Rows are points. Each copy is the shape, with its points in the same order, turned, moved and blurred by noise. Is it also mirrored, or only turned?

Shape:
[[-1.8, -5.0],
[3.5, 3.2],
[-1.0, -2.3],
[-2.8, -4.1],
[0.4, 4.6],
[2.6, 3.4],
[-1.1, -1.1]]
Copy 1:
[[3.8, -3.6],
[-2.6, 4.1],
[1.6, -1.8],
[2.7, -3.9],
[-4.7, 1.3],
[-3.2, 3.0],
[0.4, -1.7]]
Copy 1 is: only turned
Copy 2:
[[4.1, -1.5],
[-4.0, 4.4],
[0.9, -0.4],
[2.7, -2.5],
[-5.7, 1.9],
[-4.4, 3.6],
[0.4, -0.5]]
Copy 2 is: only turned

Shape:
[[-4.7, -0.4, 2.0],
[3.3, -2.3, -3.6],
[2.3, -3.3, -2.4],
[1.6, 0.9, 2.1],
[-3.2, -6.2, 1.5],
[1.6, 1.7, 0.3],
[-1.5, -1.2, -4.4],
[1.6, 1.2, 1.9],
[5.8, -0.5, 1.2]]
Copy 1:
[[-2.8, -2.5, 3.7],
[1.6, -3.0, -5.3],
[2.2, -3.5, -3.4],
[-0.2, 1.3, -0.7],
[2.5, -5.6, 3.3],
[-0.9, 0.8, -2.0],
[-2.2, -5.2, -3.1],
[-0.1, 1.7, -0.7],
[3.4, 2.1, -3.6]]
Copy 1 is: only turned
Copy 2:
[[-2.9, 0.3, 0.8],
[4.3, 3.6, -4.8],
[3.2, 4.5, -4.2],
[3.9, 1.1, 2.0],
[-3.8, 6.6, -0.3],
[4.5, 0.0, -0.4],
[0.4, -0.1, -5.1],
[3.8, 0.5, 1.5],
[6.6, 3.0, 0.1]]
Copy 2 is: mirrored

Shape:
[[-0.9, -3.8, 1.2, -2.4],
[-0.8, 5.8, 1.8, -2.3],
[-4.6, -2.4, 2.3, 1.5],
[-1.3, -3.2, -3.1, -2.8],
[2.0, -2.4, -1.1, 0.0],
[3.0, 0.8, -2.8, 1.6],
[-6.2, 4.6, 3.8, -0.9]]
Copy 1:
[[-3.9, 1.5, -4.0, -1.8],
[2.8, 0.6, 2.8, -3.9],
[-6.4, -0.5, 0.5, -0.5],
[-2.5, 4.9, -3.7, 1.0],
[-0.7, 0.4, -4.4, 1.7],
[2.2, 0.0, -2.3, 3.7],
[-2.3, 0.2, 5.7, -4.4]]
Copy 1 is: only turned
Copy 2:
[[3.2, -3.9, 2.3, 1.2],
[-0.9, -0.2, 4.8, -5.8],
[-1.7, -5.6, 3.2, 1.6],
[3.2, -3.7, -1.8, 0.1],
[2.1, 0.2, 0.1, 1.5],
[0.1, 2.9, -1.0, 0.4],
[-4.0, -5.0, 6.1, -4.6]]
Copy 2 is: only turned

Shape:
[[-2.1, 0.7, 3.3, -1.0],
[0.2, -1.9, -2.6, -0.2],
[0.6, 2.7, -3.4, 0.5],
[-4.7, 0.8, -0.7, -1.8],
[-5.4, -0.3, 5.5, 3.2],
[1.8, 2.8, -6.9, 4.0],
[0.9, -1.9, -2.5, 3.3]]
Copy 1:
[[1.2, -3.1, 2.5, 1.9],
[-0.1, 1.4, -2.4, 0.6],
[-1.2, 3.8, 1.5, 0.0],
[-0.8, -0.5, 1.0, 5.1],
[6.5, -3.3, 3.1, 4.6],
[0.0, 8.5, 0.5, -1.0],
[2.8, 3.1, -2.0, -0.5]]
Copy 1 is: only turned
Copy 2:
[[-1.1, -1.6, -1.6, 1.9],
[3.7, -0.8, 1.1, -2.3],
[4.2, 3.2, 1.2, 0.3],
[1.3, 0.7, -4.2, -0.6],
[-6.0, -0.4, -2.6, -0.5],
[5.0, 6.2, 4.6, -2.2],
[1.8, 0.6, 3.5, -3.0]]
Copy 2 is: mirrored
Copy 3:
[[-3.7, 2.9, -1.1, 0.1],
[1.7, -0.1, -3.1, 0.0],
[2.3, 4.4, -2.4, -1.2],
[-3.2, 3.1, -5.2, 0.6],
[-5.8, 3.7, -0.7, 5.9],
[7.4, 5.3, -2.1, 1.0],
[3.5, 0.7, -1.4, 2.8]]
Copy 3 is: only turned
Copy 4:
[[1.0, 1.4, 1.8, 3.1],
[-2.2, -2.5, 1.4, -1.8],
[-0.8, -0.6, -3.1, -2.6],
[-3.6, 2.6, 0.8, 1.5],
[-0.9, -0.6, 0.8, 8.5],
[-2.3, -3.9, -5.9, -3.8],
[-1.6, -5.0, -0.7, -0.5]]
Copy 4 is: only turned

Shape:
[[0.9, -1.0, 0.2, 1.7, -2.2, 0.9],
[-3.2, -0.6, -3.1, 2.3, 0.1, -1.7],
[3.8, 0.0, 1.9, 1.1, 4.1, -3.9],
[-0.5, -2.0, -2.2, 1.8, 0.0, -2.3],
[-1.8, 1.2, -7.3, -2.1, 0.3, 1.2],
[2.9, -3.3, -1.2, -1.4, -1.3, -2.6],
[-2.3, -5.7, -5.0, 1.2, -0.4, 0.0],
[-4.5, 3.1, -2.4, -6.0, 1.9, 1.6],
[-1.5, 5.4, 0.4, -4.3, 4.9, -1.4],
[-4.4, 2.4, -2.6, -3.3, 6.2, 1.3],
[-2.3, -2.2, -3.4, -0.8, -4.3, -1.9],
[2.4, 2.5, 4.6, -0.6, 4.6, -4.4]]
Copy 1:
[[1.1, -2.2, -0.2, 0.5, -2.4, -2.4],
[1.3, 0.5, -0.2, 1.6, 3.1, -4.8],
[2.7, 4.8, -4.8, 0.5, -2.7, 0.8],
[2.9, 0.4, -2.1, 0.7, 0.7, -3.3],
[-1.1, -3.3, -3.7, -2.1, 6.3, -2.6],
[5.0, -1.0, -2.6, -2.3, -1.0, -1.0],
[5.0, -3.9, -2.5, 2.1, 3.4, -4.1],
[-2.8, -0.9, 0.4, -2.5, 7.1, 2.9],
[-3.2, 4.8, -1.8, -2.0, 4.1, 3.4],
[-2.0, 1.3, -2.2, 1.7, 7.5, 2.9],
[3.2, -3.0, 1.0, -2.3, 2.5, -4.2],
[1.1, 7.5, -2.1, 0.1, -1.9, 2.6]]
Copy 1 is: only turned
Copy 2:
[[-1.5, 1.3, 1.3, 0.5, -3.8, 1.0],
[-2.0, 3.4, -0.7, -4.2, -2.2, -1.0],
[1.7, -0.9, -4.2, 1.3, -0.2, -2.8],
[-0.1, 2.3, -0.6, -2.5, -3.3, -1.4],
[-0.9, 0.8, 1.3, -8.1, 1.9, 1.9],
[3.4, 1.4, 1.0, -1.3, -2.1, -0.1],
[-0.1, 1.8, 3.5, -5.9, -4.0, -3.6],
[-2.5, 2.3, 2.0, -4.8, 7.1, 1.2],
[-1.9, 1.6, -2.5, -1.4, 7.2, 1.2],
[-4.4, 0.1, -1.3, -5.2, 5.8, -1.5],
[0.5, 5.3, 2.7, -4.6, -2.6, 0.7],
[0.3, 0.2, -6.1, 3.9, 2.5, -2.0]]
Copy 2 is: only turned
Copy 3:
[[0.7, -2.7, 1.1, 2.0, -1.8, -0.8],
[-0.5, -1.8, -0.3, -2.0, 0.3, -4.6],
[7.4, -1.1, -1.6, -0.8, 2.9, 0.8],
[1.8, -3.3, -0.9, -1.4, -0.5, -2.8],
[-4.0, -3.4, 3.2, -5.0, 2.9, -1.3],
[2.9, -4.2, -0.6, -3.2, -2.5, 1.2],
[-3.1, -4.8, -2.8, -2.7, -1.6, -3.8],
[-4.6, 3.6, 1.6, -3.7, 3.1, 1.9],
[1.0, 4.0, 1.1, -2.7, 6.4, 2.0],
[-3.0, 1.9, -1.8, -2.7, 7.6, -0.4],
[-2.0, -2.3, 1.4, -2.8, -4.1, -2.7],
[7.0, 1.9, -0.5, -0.5, 3.6, 1.3]]
Copy 3 is: mirrored
Copy 4:
[[0.8, -0.2, 1.4, -1.4, -1.6, 1.0],
[-2.2, -1.2, 0.7, 3.0, 0.7, 3.0],
[-0.2, 1.4, -4.1, -0.7, 3.7, -3.3],
[-1.3, -1.1, 1.0, 1.3, 1.9, 0.0],
[-2.4, -3.9, -1.0, 4.6, -4.6, 1.0],
[-0.4, -1.0, 1.6, -0.1, -0.7, -4.3],
[-3.6, -5.5, 3.0, 0.6, 0.3, 1.4],
[-7.3, 0.6, -4.1, 3.2, -5.8, 1.7],
[-4.2, 3.5, -7.5, 3.8, -2.5, -1.0],
[-7.1, -1.1, -6.2, 3.3, -3.0, 2.1],
[-2.3, -0.5, 4.9, 2.5, -2.3, 0.3],
[-0.9, 4.7, -6.2, 0.0, 3.0, -3.4]]
Copy 4 is: only turned

Shape:
[[2.2, -3.0, 3.0, 3.0, 1.3, -4.9, 2.5, -1.1],
[0.4, 5.2, 0.8, 1.8, -3.8, -0.5, 5.1, -0.2],
[6.0, 1.1, -3.2, 2.5, -0.1, -0.6, -0.1, -3.5],
[-1.5, 1.5, -0.8, -3.8, 2.7, -3.7, 6.2, -3.5],
[7.4, 0.6, -0.8, -3.3, -1.1, -3.7, 4.6, 0.5],
[-0.4, 3.9, -1.4, -7.4, -0.9, 3.4, 3.1, -1.8],
[-0.4, -2.7, -1.9, 2.7, -0.5, 0.6, -0.1, -0.8],
[1.1, 0.0, 2.7, -2.7, 1.6, 3.6, 1.9, 0.7],
[6.4, -3.8, 0.9, 5.1, -0.7, 0.2, 3.3, 1.3],
[0.2, 1.9, 4.0, -4.5, 0.4, -0.3, -0.7, -0.2],
[-0.5, 1.2, -2.6, -4.3, -1.8, 0.6, 4.4, 3.8],
[-0.6, 5.6, -1.9, 1.8, -1.3, 0.0, -1.4, 2.4],
[4.3, -4.2, -0.8, -7.7, -1.5, -3.5, 3.7, -1.8]]
Copy 1:
[[4.2, -1.9, -4.0, 1.8, 0.8, -3.0, 2.1, 2.3],
[-0.9, -2.2, -1.6, -6.8, 3.8, 1.9, 4.1, 4.4],
[2.1, 1.2, -3.0, -3.6, 2.6, -0.5, 2.0, -4.3],
[-0.9, 2.3, 0.0, -5.7, -1.8, -5.9, 2.8, 3.9],
[6.5, 1.5, 1.8, -5.7, 2.0, -0.6, 0.4, 1.6],
[-3.4, 6.8, 2.6, -5.7, 0.5, 0.2, 2.0, 3.0],
[-2.2, -0.5, -4.1, -0.2, -1.1, 0.9, 0.2, -0.9],
[-1.3, 3.6, 2.0, 0.6, 0.7, 1.6, 3.8, 2.8],
[5.7, -2.0, -2.5, 0.8, 0.6, 3.5, 3.3, -0.8],
[-1.7, 3.6, 1.7, 0.4, 3.6, -2.2, 1.1, 4.3],
[-1.5, 0.6, 3.3, -5.2, -1.8, 2.4, -1.2, 4.1],
[-4.4, -2.8, 0.1, -3.7, 4.6, 0.4, -0.1, 0.4],
[5.8, 6.7, -0.1, -2.9, -1.6, -2.1, -2.3, 3.2]]
Copy 1 is: only turned
Copy 2:
[[0.8, -0.6, 0.9, 3.6, -7.4, -2.7, 2.6, 2.3],
[6.0, -0.9, 1.0, -1.0, -2.1, 1.9, 0.3, -2.7],
[3.2, 2.4, -5.1, 5.3, 0.4, -1.3, 1.9, 2.6],
[-0.2, -1.2, 1.4, 1.8, -4.0, 7.4, 1.6, 2.1],
[2.4, -4.1, 0.5, 5.0, -0.1, 1.1, 5.4, 3.1],
[-0.6, -4.2, -2.0, -1.1, 3.3, 5.8, -1.7, -0.6],
[0.7, 1.7, -0.6, 1.8, -2.8, -3.3, -3.4, 3.3],
[-2.4, -3.4, -0.3, 2.1, 0.0, -0.1, -0.9, -2.4],
[3.5, -0.8, 1.3, 7.3, -2.8, -5.9, 0.6, 0.4],
[-1.7, -4.3, -1.7, -2.6, -1.6, 1.0, 1.5, -0.7],
[1.0, -3.1, 3.2, -0.2, 2.6, 1.9, -1.0, 2.0],
[2.6, 3.4, 0.4, -3.7, 2.2, -1.1, 0.7, 0.0],
[0.4, -8.7, -0.1, 4.1, -1.3, 2.3, 3.2, 5.8]]
Copy 2 is: only turned
Copy 3:
[[4.6, -4.0, -1.4, 4.5, 2.5, -1.2, 0.7, -1.4],
[3.0, -0.2, 4.6, -0.9, -0.2, -5.3, 0.7, 3.0],
[5.1, 2.8, -3.8, 1.7, -2.8, -0.8, 1.3, 2.6],
[3.1, -1.5, -0.1, -4.5, 0.8, -4.8, 0.1, -5.0],
[8.5, 0.5, 1.9, 1.2, -4.3, -2.5, 1.5, -4.4],
[0.9, 4.0, 4.4, -6.2, -2.5, -0.6, 2.8, -3.8],
[-0.4, -1.5, -1.9, 1.9, -0.7, -0.2, 3.3, 1.8],
[1.9, -0.6, 4.0, -1.7, 0.7, 3.2, 0.4, -1.8],
[6.5, -4.7, 0.4, 4.9, -2.0, 1.8, 2.9, 3.4],
[0.8, 2.7, 3.7, 0.5, 2.4, 0.6, -0.7, -4.0],
[0.0, -1.1, 4.7, -1.9, -5.0, -2.7, 2.7, -4.1],
[-2.1, 3.0, 3.2, 1.4, -3.6, -2.9, -1.7, 2.9],
[5.8, 0.4, 0.4, 0.5, -1.4, -0.3, 6.1, -8.6]]
Copy 3 is: only turned
Copy 4:
[[-3.8, -1.5, 0.4, -6.9, 2.8, -1.8, 3.0, -0.8],
[1.0, 1.7, -0.5, -3.8, -0.7, 1.8, -1.3, 5.6],
[-0.9, -0.9, 0.7, -0.8, -2.1, -6.6, 1.9, 2.2],
[5.3, -1.1, -5.0, -6.6, 2.5, -1.3, 2.5, 0.2],
[0.1, -3.3, -1.8, -1.1, 5.4, -3.2, 3.2, 5.4],
[9.1, -0.6, -1.9, 0.4, 2.5, -0.4, -1.8, 1.4],
[-1.8, -2.2, 0.0, -2.6, -2.1, -1.9, -1.5, -3.0],
[4.2, -2.8, 2.6, -1.2, 2.4, 1.4, 0.5, -1.4],
[-4.9, -5.3, 4.3, -3.4, 0.3, -1.9, 1.0, 2.4],
[3.7, 1.5, 1.0, -0.4, 4.8, 0.7, 1.3, -1.6],
[3.1, -3.6, -4.1, 0.6, 2.2, 3.0, -1.8, 1.6],
[-0.1, 2.7, -1.5, 1.8, -2.9, 2.1, 0.3, 1.1],
[2.5, -4.8, -3.2, -2.0, 8.7, -5.4, -0.4, 0.5]]
Copy 4 is: only turned
